Rows are points. A path goes straight from each point to the next, and from the last back to the first. The post is the endless flat space through its rows: a point in 2 columns, a line in 3, a plane in 4, and so on, so that a path can go around it. Count how often the path circles the post. Going back the other way cancels.

Post (1 x 2):
-0.8 0.0
Path (28 x 2):
0.6 -4.1
2.1 -0.8
0.1 3.3
-4.2 2.5
-5.4 -2.3
-0.1 -5.2
2.2 0.2
1.7 4.8
-4.9 3.8
-5.0 -3.7
0.0 -5.6
2.8 1.1
0.1 3.3
-5.2 3.9
-2.5 -1.1
0.5 -5.1
2.6 1.0
-1.7 4.4
-5.9 2.3
-2.5 -0.6
-1.4 6.3
1.8 1.0
1.5 -1.7
-4.2 -6.1
-6.0 -1.4
-2.0 6.4
2.0 1.3
1.0 -1.9
Times around: 2

Post (3 x 4):
-1.5 -3.7 -1.8 0.6
6.0 0.3 1.7 -0.7
-1.2 -1.6 -3.0 -0.3
Path (31 x 4):
3.8 4.2 -2.1 -0.4
-1.9 -1.1 -2.7 1.7
5.2 1.6 -1.4 -0.6
2.8 -1.6 -1.5 -1.4
2.1 -7.6 4.4 -0.1
0.7 0.9 2.5 -0.8
2.5 0.9 1.8 -0.3
-1.4 -7.2 2.1 0.3
2.9 -2.7 0.3 -1.0
1.1 -7.0 -2.4 0.7
-1.5 -3.3 -3.4 2.3
-1.1 1.6 -1.4 1.6
-10.3 -4.7 -4.4 -0.5
-2.0 -2.9 -1.7 -3.3
3.5 -5.3 -0.9 -0.2
-1.4 2.0 -6.1 -5.9
-3.5 -7.6 0.8 1.4
7.1 3.7 5.3 -0.4
-1.5 -4.3 -1.8 4.7
1.9 -5.1 0.9 5.7
1.7 5.9 -0.6 -0.3
-0.6 2.1 -0.9 -3.5
-2.9 1.4 -10.7 -5.9
4.7 -2.7 -2.7 0.2
-1.5 -3.7 -2.8 3.2
5.0 -3.5 -0.2 3.5
0.6 -1.9 0.7 3.0
-0.1 1.7 -2.2 1.8
4.9 0.5 -3.5 1.7
-0.9 -4.3 -3.8 -0.7
-1.6 -2.2 -5.4 0.2
Times around: 1

Post (5 x 6):
-0.1 5.6 0.1 3.4 0.4 -0.5
2.4 -5.4 0.9 -2.6 2.5 -0.1
1.6 4.4 1.3 -3.4 0.5 1.8
6.2 -0.6 -1.8 -1.2 0.8 -1.2
-6.5 -0.2 -2.2 3.5 -1.9 -1.4
Path (27 x 6):
6.2 -2.0 5.3 -3.2 2.1 1.7
5.5 2.4 2.5 -4.6 3.0 4.7
-1.4 3.0 -2.3 -0.2 -0.3 0.6
-1.9 9.8 -4.6 1.4 -2.3 -2.1
1.6 -5.6 1.1 -7.8 0.3 -2.3
-1.3 1.0 -0.6 -1.5 -6.3 -0.1
3.4 -2.1 -3.0 4.3 0.9 -1.2
2.7 -4.2 -0.6 -4.3 2.6 0.9
4.9 -3.2 3.4 3.3 7.7 -2.3
-3.5 4.7 1.8 3.1 0.2 -1.0
2.3 -0.9 2.9 -3.2 -0.9 0.4
-2.3 5.0 -4.4 -1.9 -4.7 1.4
-4.4 7.0 -1.6 -2.6 -1.5 2.6
2.9 -4.2 0.5 -5.4 3.4 -1.0
-6.2 -0.1 -1.5 2.3 -3.3 -2.0
-4.1 -6.1 -1.6 -2.0 -7.5 0.3
3.3 2.1 4.3 3.5 2.1 0.8
-2.2 4.4 -6.8 0.5 -7.2 1.6
5.8 -3.0 -3.3 -4.0 2.0 0.0
2.5 2.6 -1.3 1.2 2.1 -4.2
4.2 1.8 -3.6 -4.1 -0.5 -4.5
-4.0 2.4 0.9 2.6 -1.4 -1.0
5.7 -1.3 0.2 0.8 -2.6 0.1
1.5 3.6 2.0 5.1 5.0 1.6
-4.3 3.2 -4.6 0.7 -2.3 -1.4
-5.7 1.7 3.0 -0.7 -0.3 -1.7
-1.5 0.2 1.1 5.2 -0.3 -4.5
Times around: 5

Post (8 x 9):
3.1 -0.2 -1.4 -3.0 -3.0 1.1 2.6 2.3 2.4
-0.5 -2.3 -3.4 4.7 5.6 0.9 0.0 -6.8 2.7
0.5 -2.6 0.9 -1.9 0.4 -2.5 0.9 -7.1 -0.3
0.0 5.9 1.1 2.5 3.2 -8.2 -5.9 0.3 0.2
0.8 -2.4 0.3 0.1 -1.1 2.9 2.5 4.8 -2.5
3.1 -1.3 2.3 -1.2 -2.0 2.9 1.8 -2.4 -0.5
-0.6 5.2 -2.6 0.2 -0.3 -3.7 -5.8 -0.9 -0.2
1.4 -2.0 0.9 -0.1 -3.2 2.0 -0.1 3.1 1.6
Path (29 x 9):
3.0 2.6 -3.9 1.0 -0.6 1.1 -3.2 1.2 -1.3
0.1 4.0 4.1 -7.4 -5.2 -10.6 -3.6 -3.1 -7.0
-0.3 -0.4 1.7 0.5 -2.7 1.3 5.0 -0.6 1.3
-2.1 -0.4 0.0 3.6 4.7 -4.6 -1.6 -5.5 6.7
-1.2 1.2 1.4 -6.1 -3.4 -6.9 -6.3 -1.7 -0.8
3.4 -3.0 1.5 3.9 3.4 0.5 -4.2 -1.2 -0.4
4.7 3.1 7.1 -0.9 -1.5 -6.2 -4.4 -5.6 -2.9
0.8 -0.5 2.0 2.3 -1.3 -2.7 2.8 -3.2 1.7
-1.0 -0.9 3.4 -1.0 -1.0 -7.0 3.6 -3.5 4.2
-0.2 -1.6 1.5 -0.8 -0.8 1.8 0.1 -0.6 7.4
3.8 -8.0 5.3 -1.1 3.4 0.8 3.7 -6.0 0.5
4.5 0.3 -2.4 -0.9 1.5 1.5 0.8 1.8 -5.0
0.3 4.4 3.1 1.2 -0.3 -5.4 -5.6 -1.4 -5.1
3.6 -0.2 -1.7 0.6 -5.3 3.7 5.7 7.2 6.3
-3.1 -2.3 0.6 -0.5 0.9 0.9 2.8 -4.2 -1.0
-1.3 -1.6 3.1 -0.9 3.4 -4.9 -0.1 2.1 -1.8
2.3 -2.7 0.0 0.7 2.3 -2.6 -1.5 -3.2 4.0
5.3 -1.8 6.9 0.3 -2.2 -0.4 1.7 -1.2 -3.2
0.2 3.2 -3.2 1.6 -1.3 -2.0 -1.1 -2.2 0.6
-2.8 0.7 -1.0 3.8 4.4 -5.4 -0.1 3.4 1.3
-2.8 -1.1 2.9 -0.2 -2.7 -7.3 -1.0 -1.3 1.4
5.0 -0.6 3.9 -1.0 -1.9 -0.6 2.9 -3.9 1.3
1.8 -2.0 2.5 -3.6 -2.9 -1.2 -2.5 -3.8 -6.6
2.1 1.3 -4.8 4.9 1.2 6.2 -4.2 5.1 0.4
1.6 3.0 -4.6 -5.5 -2.4 -6.0 -0.9 -0.4 -0.3
1.5 1.0 -3.5 -6.7 -5.2 -7.3 1.1 -3.1 5.0
-3.3 2.8 -6.7 8.2 5.7 1.1 0.1 1.0 3.5
-3.2 1.0 -6.2 -4.5 -1.9 -0.6 -2.9 -1.9 1.6
1.6 -3.6 -1.5 -2.1 3.2 -1.0 0.7 0.9 0.4
Times around: 4

Post (11 x 12):
5.3 2.3 2.6 -1.5 -1.6 1.9 4.7 1.8 -2.4 -1.8 5.0 0.5
-1.9 3.1 -0.3 2.8 2.6 1.7 -2.7 -1.5 -3.0 5.3 -2.2 -0.1
1.1 -2.4 -3.2 2.4 -1.7 1.3 -1.9 4.8 3.8 1.1 1.0 -1.3
3.2 6.0 3.6 -2.9 -2.1 -2.2 -1.0 -0.1 -0.8 -3.6 2.3 3.2
-1.9 1.0 -1.4 -0.7 -1.7 5.2 -5.0 -2.6 -5.0 1.1 -0.7 0.2
1.6 3.0 6.5 -4.0 0.0 -2.1 2.3 -1.0 -0.1 -3.7 4.0 -1.6
2.6 -3.1 -2.8 2.4 -3.0 2.3 -4.0 -0.8 3.1 3.8 1.4 -0.9
3.8 2.5 0.2 2.3 -1.7 1.3 -0.6 0.2 1.6 -4.1 0.1 -2.4
2.0 5.1 4.4 -4.3 -3.5 0.0 5.2 -1.5 -3.0 -1.5 -0.3 1.3
-0.2 1.1 -0.4 -3.3 3.3 -0.4 -1.0 -6.1 -3.9 -1.4 -3.0 4.3
-1.1 -1.8 -3.5 3.1 -2.8 2.7 -1.7 -0.3 2.2 1.2 3.9 -0.4
Path (22 x 12):
3.4 -1.0 -2.6 3.1 -4.4 6.1 -2.5 -4.9 -2.7 -3.7 -1.0 0.5
-0.1 2.1 0.8 -1.7 -1.7 3.5 -0.2 -3.0 -1.4 -1.6 2.5 1.7
2.6 7.5 4.4 -5.8 -6.3 -3.5 -0.6 0.2 3.3 0.2 0.3 0.7
-0.4 0.7 2.2 -3.2 -3.0 0.4 -0.5 -1.8 -2.4 1.8 0.9 -2.4
1.7 -1.2 -1.0 3.1 -5.4 -6.2 -0.1 -0.9 9.8 -0.7 -1.8 3.7
3.6 5.5 -2.0 3.0 -5.4 4.8 -10.0 -4.0 0.2 -4.4 -5.3 3.2
0.6 4.8 0.5 0.7 1.0 -2.2 1.2 3.2 3.1 -0.7 1.0 0.5
5.6 0.6 -2.2 -5.4 -6.0 1.4 2.7 -0.5 -0.6 -2.5 -2.0 -1.4
7.7 -2.6 -1.8 0.1 -5.0 3.8 -2.4 -0.4 -2.9 2.0 1.9 2.7
2.6 -2.9 0.1 -5.0 -1.6 -0.8 0.5 2.8 3.1 -5.0 -1.8 3.7
2.5 -3.7 1.7 -6.5 -4.0 3.4 8.3 -3.7 -1.9 6.3 -0.2 0.1
-3.0 1.4 -1.5 -5.0 -0.5 1.2 -1.0 -5.7 -7.1 2.8 2.1 3.2
0.2 -1.0 1.0 0.9 1.2 -1.5 -2.7 3.3 1.5 1.8 -5.7 -5.9
2.9 -2.3 -2.9 0.0 -2.8 2.9 -3.3 -4.3 0.8 -5.1 -5.6 1.1
-5.1 11.9 -0.2 -2.1 -7.9 6.5 -1.7 2.6 -5.6 -3.8 -1.5 4.7
4.0 -0.5 -0.8 -1.7 -0.8 1.1 1.3 3.7 2.3 2.2 4.2 -2.8
-0.1 6.1 1.3 0.1 0.0 -1.0 1.4 -1.8 -7.6 -2.0 0.6 1.8
3.7 -0.2 6.7 1.7 -3.6 1.8 9.9 1.6 -0.8 5.3 5.6 -1.1
1.2 -5.7 -4.3 0.5 0.5 7.2 4.4 4.1 0.9 2.2 -2.1 -1.3
4.7 5.1 1.0 1.6 1.1 3.0 -2.0 -1.2 -1.9 4.4 3.3 -0.9
-3.0 6.1 3.3 -4.8 -1.2 -0.3 2.4 -1.4 -8.3 -1.7 2.9 0.6
1.5 -5.7 -1.1 1.5 3.0 0.7 1.4 -1.5 -3.3 0.4 10.4 4.0
Times around: 5
